Each wall is flat, endless, passes through zero and stands at right angles to its row. A trip goes straight from one point to another. List the walls that it crosses, first one first.
(in the rows, 128 means zero)

Walls:
(1): [ 96 113]
(2): [116 155]
(3): [ 68 110]
Trips:
[129  62] to [ 87 149] => 2
[122  83] to [172 172] => 3, 1, 2
[160 155] to [111 136] => 3, 1
[67 72] to [72 86] => none
[151  87] to [173  73] => none
[201 166] to [150 159] => none

Walls:
(1): [ 69  98 147 109]
(2): [132 111 102 140]
(3): [106 118 136 168]
(4): [125 130 135  94]
Trips:
[ 40 159 123 181] to [140 167  87 111] => 2, 1, 3, 4
[156  99 132 193] to [ 35 134 145 177] => 1, 2
[163 154 130  62] to [131 148 159 141] => 3, 4
[156 102 109  55] to [106 109 156  91] => 2
[170 125 143 136] to [144  89  26 175] => 2, 3
[ 59 134 147  79] to [142  97 230 184] => 3, 4
[ 39 111 127  86] to [108  90 195 143] => 4

Walls:
(1): [151 113 160 122  79  38 156 133]
(2): [114 100  96 140 109 186  94 135]
(3): [158 109  92 158 143 133 145 117]
(4): [102 114 104  21 155 137 120 159]
(5): [135 130 119 102 242  74  74  95]
(6): [161 100 151  84 167  96 121 108]
(7): [ 93 123  93 142 119  87 179 108]
Trips:
[105 107  66 104 163 193 134  95] to [119 151 130 156 145 153 209 136] => 5, 4, 2
[157 143 116 101 131 113 153 104] to [164 103  43  83 110  35 152 116] => none

Walls:
(1): [126 168 160 148 100 134 156  81  88 144 108]
(2): [153 106 130 143 210 152  65 190 164 191 153]
(3): [154 130 106  85  49 243 158 120 127  75  58]
(4): [144 161 185 112 174  72 151  97 122 200 133]
(5): [157 150 178 101 153 138 162 108 128 150 127]
(6): [146 125  91  95 167 175 175  87  98  95  92]
(7): [142 125 168 145 143 110 123  98 162 142 134]
Trips:
[122 103 175 125 153 121  72 134 171  99 120] to [ 58 122 103 139 111  76  82 162 188  11 172] => 2, 7
[ 95 169 120 168 136 145  50 143 114 131 106] to [108 134 146 161 239 126  75 146  64 111  90] => 1, 4, 6
[135  33 195 146  87  82  73 118 118 127 148] to [115 162 168 111 130 181  81 101 153 128 162] => 5, 1, 3
[121 136 125 139 152 100 175  78  82 143 169] to [ 96 110 163 127 200 143 134 147 122 137  80] => 2, 1
[170  45 187 121 128 111 126 124 106 152 164] to [144  89 165  77 181 132 144 114 186 138 111] => 6

Walls:
(1): [150 113  68 166 124  89 147 184 101 165 111  99 167 125]
(2): [145 114  66 134 113 141 157 133  74  77 104 106 124 100]
(3): [141 160 139 112 105 176 141 110 156 177 100  30 173 198]
(4): [103 135 127  99 154 156 186 104 101 142 142 180 139 138]
(5): [106 144 118 106 154 134 116 121 153 142  95 115 166 114]
(6): [107 109  83 130  97 149 156 129 138 104 194  45  92 132]
(7): [114 153 100 138 124 144 137 122 125 111 112  86 151  63]
(8): [134  93 201 140 136  87 107 108 178 148 127 129  75  96]
Trips:
[ 85 123  57 118 124 145 150 136 134 123  73 141 127 156] to [180 100 170 173 127 199 121 199 183 179  54 155  91 153] => 6, 7, 4, 2, 8, 5
[180 129 131 166 124  65 102 157 142  32 114 169 137  89] to [134  73  97 184 142 146  54 102 137 174 101 120  96  78] => 5
[108 103 115 178  89 118 138  94 125 124  96 136 241 135] to [ 84 103  89 110  72 162  78  98  49 121 141  82  91 129] => 4, 6, 5, 1
[136 142  86 144 188  56 151 196 106 100  58 134 154  86] to [ 97 143  88 104  87 196 133 129 138  85 149 152 109 109] => 4, 6, 1, 5
[148 124 183  83 204  98 118 104  71 153 128 131 112 136] to [ 98  35 149 145 105 119 143 136 173 187  40 140 109 166] => 3, 1, 4
[ 81 146 135  90  91 159  82  99 157  95 117 153  82  90] to [190  62 149  61 133 103 129 136  96 185 120 168 146 122] => 6, 4, 7, 5, 1
